Every row gives one point. The window is the flat piece filled in between its corners: a triangle in 3 columns, a solid with four corners in 4, and so on. A path goes straight from each point to the next, and from the last back to the first. List the points from which the path goes on through the window.

Window (3 x 3):
[[ 23.8 -39.9  -8.3]
 [ 24.0  28.9 -18.7]
 [-21.9  -6.5   1.6]]
Path:
(1): [13.4 23.7 23.1]
(2): [-2.0 -2.4 29.5]
(3): [-20.2 -14.5 -20.5]
(4): [ 10.4  -2.1 -22.0]
(5): [19.8  1.3 12.8]
(6): [ 19.3 -36.2  20.1]
(7): [ -2.4 -55.5 -27.9]
(8): [ -5.7  13.2 -21.1]
Through the window after points: 2, 4

Window (6 x 6):
[[  1.4 -37.1  24.9  51.0 -34.8 -10.8]
 [-13.2 -17.7 -10.2  25.2  37.3 -16.8]
 [ -9.1  35.7  33.0  -6.5  24.9 -18.9]
 [ 54.4  -4.4  16.9 -21.3  -9.9  -3.0]
 [ -8.5 -18.8  12.3 -27.1  25.1  -8.3]
 [-41.4   2.4 -19.8 -31.7  20.1  -7.8]]
Path:
(1): [16.3  5.0 31.1 21.5 16.5 17.4]
(2): [ 14.2  -1.5  20.7   5.0   4.1 -27.6]
(3): [ 11.1 -33.7  -8.8  -7.0  -5.3 -43.9]
(4): [  6.1 -36.2  -7.5   2.7  -9.6  33.2]
(5): [-1.3 21.6 26.7 -5.7 20.6 -0.5]
(6): [  1.4  17.9  16.9 -16.8   6.8 -58.3]
(7): [  1.5 -31.9 -17.7  -7.9   1.4 -49.6]
(8): [ -3.9 -24.7  -3.6   4.3  16.8   6.4]
(9): [ -6.9 -14.8   5.1   8.3  30.8  23.1]
(10): [-10.0 -15.6   2.0  -3.3  25.6 -25.0]
(11): [-27.6 -18.9   6.3  10.3  20.2 -35.2]
(12): [-29.6 -16.5   7.8  13.4  24.1   0.3]
Through the window after points: 5, 9

Window (8 x 8):
[[ 18.7 -10.9 -25.5   9.3  -1.2 -30.2 -33.1 -10.1]
 [-25.7 -23.9  -9.8  -7.9  27.7 -16.7  49.6  12.0]
 [ 29.2  55.2  -6.4 -13.4  37.4  -7.2  25.4  -9.1]
 [ 19.0  18.3 -38.8 -16.3  -3.5  32.1 -50.2 -13.7]
 [  8.8 -15.9  54.2 -23.0  -9.7  -2.0  18.9 -11.6]
 [-23.2  19.4  13.1  80.1 -21.6  21.5  10.9   1.2]
 [-17.3   5.2   0.1  16.6  37.1  36.8 -11.9   8.8]
 [-25.7  -0.5  28.7  21.2 -27.6 -40.2   3.9 -31.7]]
Path:
(1): [ -7.0  -1.1  -2.1  50.1  -6.4   6.2   2.8 -18.8]
(2): [-12.1  32.8   9.9  35.8 -18.8   0.3 -11.8  32.4]
(3): [-11.6   1.7  13.0   8.2 -12.6 -19.2  -0.9   8.8]
(4): [ 18.1 -15.9  14.3  13.4  10.4  -5.4   6.3 -28.1]
(5): [  5.1 -15.7  10.8 -17.4  14.6  -3.0  18.0 -20.9]
(6): [-11.3  11.9  18.9 -20.7   2.2 -11.2  -0.1  38.7]
(7): [  1.1  47.0  -6.2 -13.6  10.2   3.2  -2.5  19.1]
(8): [ 28.2   4.4 -12.6   7.1  35.2   9.6   8.0 -41.7]
(9): [ -2.3 -30.8   1.8  10.8  23.2   0.2  26.5 -45.1]
(10): [-19.6   5.5  -8.8   0.6   6.6 -18.0   7.7  30.3]
(11): [-12.7   6.9  24.5   5.7 -26.2 -22.3   8.8  -0.4]
(12): [ -0.1 -12.1  11.2  13.4  -2.0 -20.1  11.0 -37.8]
Through the window after points: 1, 7, 9

Window (9 x 9):
[[  8.7 -30.8  27.7 -25.5   3.6  51.6  12.6  -6.9 -18.7]
 [-38.6 -21.4   0.2  45.9  36.1  18.9   4.7  19.4   3.5]
 [-35.9  11.5  40.9  39.9  24.6   8.5 -18.5  39.1   0.2]
 [ 38.6 -32.3  23.7 -21.8   0.6   7.5  -8.6 -56.6 -29.3]
 [ 33.3   4.1  30.4   6.9 -14.1  21.1  25.0 -42.4 -14.4]
 [ 22.2 -34.6  34.6  13.1  26.0 -15.8  33.9   8.6 -13.8]
 [-31.5  49.7 -31.7  -5.2 -12.4 -27.2   5.0  -9.5   1.6]
 [ -5.6  20.2 -14.0  39.2 -40.5 -46.5  -9.4  20.7  13.7]
 [ 17.6   6.2   5.4  33.7  36.9  22.5 -31.7  38.2   4.5]]
Path:
(1): [-14.5  10.1  -6.3  32.9   9.4  21.5   5.5  24.8 -31.1]
(2): [  1.4  -3.3  11.3  23.5  20.1  20.9  -4.7   7.7 -25.0]
(3): [ 1.6 -3.8 26.0  0.2 32.8 12.3  1.5 -3.1 52.9]
(4): [  0.8  -1.6  15.4   2.3  22.8   0.1 -12.3  -6.7  39.0]
(5): [  7.9   5.6   6.2  29.9  10.7  13.7  -8.4  26.6 -42.7]
(6): [  6.7  -1.5   9.0   2.1   0.6  -0.2  -3.7 -17.7 -28.8]
(7): [  8.6  -8.2  16.2  -8.3   6.2   3.1  -3.9 -24.3   8.6]
(8): [ 0.6 -3.0 22.1 -0.2  4.0 17.5  7.3 -6.6  8.8]
(9): [  8.2 -13.4  11.2   5.7  -8.4  19.2   7.3  -0.5 -38.6]
(10): [  9.5  -4.4  -1.4   8.8  -2.1  23.5   7.7   1.3 -47.3]
(11): [ 18.8 -12.0  35.0   4.2  14.9   2.3   8.8 -26.2  42.7]
(12): [  4.4  -3.9   9.0  14.5   6.9   6.6 -11.5  -2.0  34.3]
(13): [ 10.3  14.2  -0.4  40.8   6.2  -4.8  -9.7  39.3 -57.5]
(14): [ -7.2   2.5   2.7  52.0  10.0  -3.5   0.5  26.3 -51.2]
(15): [-10.6  -8.4  18.0   2.4  13.3 -11.9  -4.5  17.3  41.8]
(16): [-7.2 -1.9 18.0 16.2 13.5  8.4  6.1  9.2 21.2]
Through the window after points: 4, 6, 8, 12

Window (11 x 11):
[[-19.8 -12.7  29.7  -7.4  -3.4  28.0  11.4  -2.3  11.4  -2.8 -41.4]
 [ 17.6  19.5  -7.1 -20.9 -25.0  54.7   0.5  38.7 -36.6  -9.4  -1.8]
 [ -5.8   0.9 -11.5  -5.6  54.1  -2.7   7.6   0.8  38.1   2.1 -24.0]
 [-23.9   9.2   0.2  -0.4  11.5  17.8  39.4 -37.8 -12.9 -37.4  33.8]
 [ 10.9   2.3 -15.6  13.9  29.1   4.8  51.5 -44.1 -13.1 -31.3  -7.9]
 [-10.7  -0.9 -19.0  16.9 -18.9  42.6  34.6  31.4 -18.6 -29.0   3.1]
 [ 21.2 -37.4  62.9  -4.3  -1.2  10.7   5.8   8.6  23.9   0.0  -3.5]
 [  4.3 -18.9  46.4  23.0 -19.9  20.9 -30.7   1.5   0.2 -16.9  -6.1]
 [  8.6  20.4  23.9 -14.7 -45.8 -17.7 -13.5  48.5 -15.0 -15.2  -6.5]
 [-16.7  28.8 -36.4  17.2  37.0  -8.7  50.8 -29.7  -0.2  25.4   3.0]
 [  5.6  13.4 -71.0 -30.3 -46.1  16.0   6.9  34.1 -24.8   2.7   2.0]]
Path:
(1): [ -3.2 -27.0  33.2  11.6   8.8  -4.2 -12.9  19.4 -34.1 -12.6   3.5]
(2): [ -7.6   6.0   0.1 -12.8  -3.8  -1.7   7.0  12.2 -42.5 -21.7  -2.9]
(3): [ 12.3   0.6  -4.8   0.9 -17.2  17.6  17.8   8.2  11.5  -7.3  -6.2]
(4): [  7.2  36.4  19.7  -5.8   6.5  19.0  23.3  -4.7  51.5 -26.3 -39.8]
(5): [-13.4 -12.1 -10.5  -2.3  27.2   5.4  10.9   0.6   1.8   7.9 -10.6]
(6): [-26.9 -18.0 -11.4   1.1  -2.5  11.6  27.0   7.5 -50.6  -3.6   4.1]
(7): [  4.7  26.0 -10.8  -8.4 -14.7  23.7   3.8   4.0  21.4 -12.3 -27.5]
(8): [  4.3  17.8   7.2   6.0  -4.1  16.5  25.5  -5.7  17.4 -10.3  -8.1]
(9): [ -2.1 -34.5 -12.6   1.5  31.3  24.0  15.8 -14.5 -25.9 -12.0  -7.9]
(10): [-24.6  -7.9  -8.0  12.8  20.0  -1.2  23.2   8.3 -19.3  -1.3   1.6]
(11): [ 46.7  23.4   5.0  -4.0  -7.9  27.4  14.2 -40.3  26.6 -28.9 -20.2]
(12): [  8.7   4.6   9.3   1.6 -22.6  36.5  13.4  -1.4  22.4  -8.3  -8.7]
Through the window after points: 2, 4, 10, 12
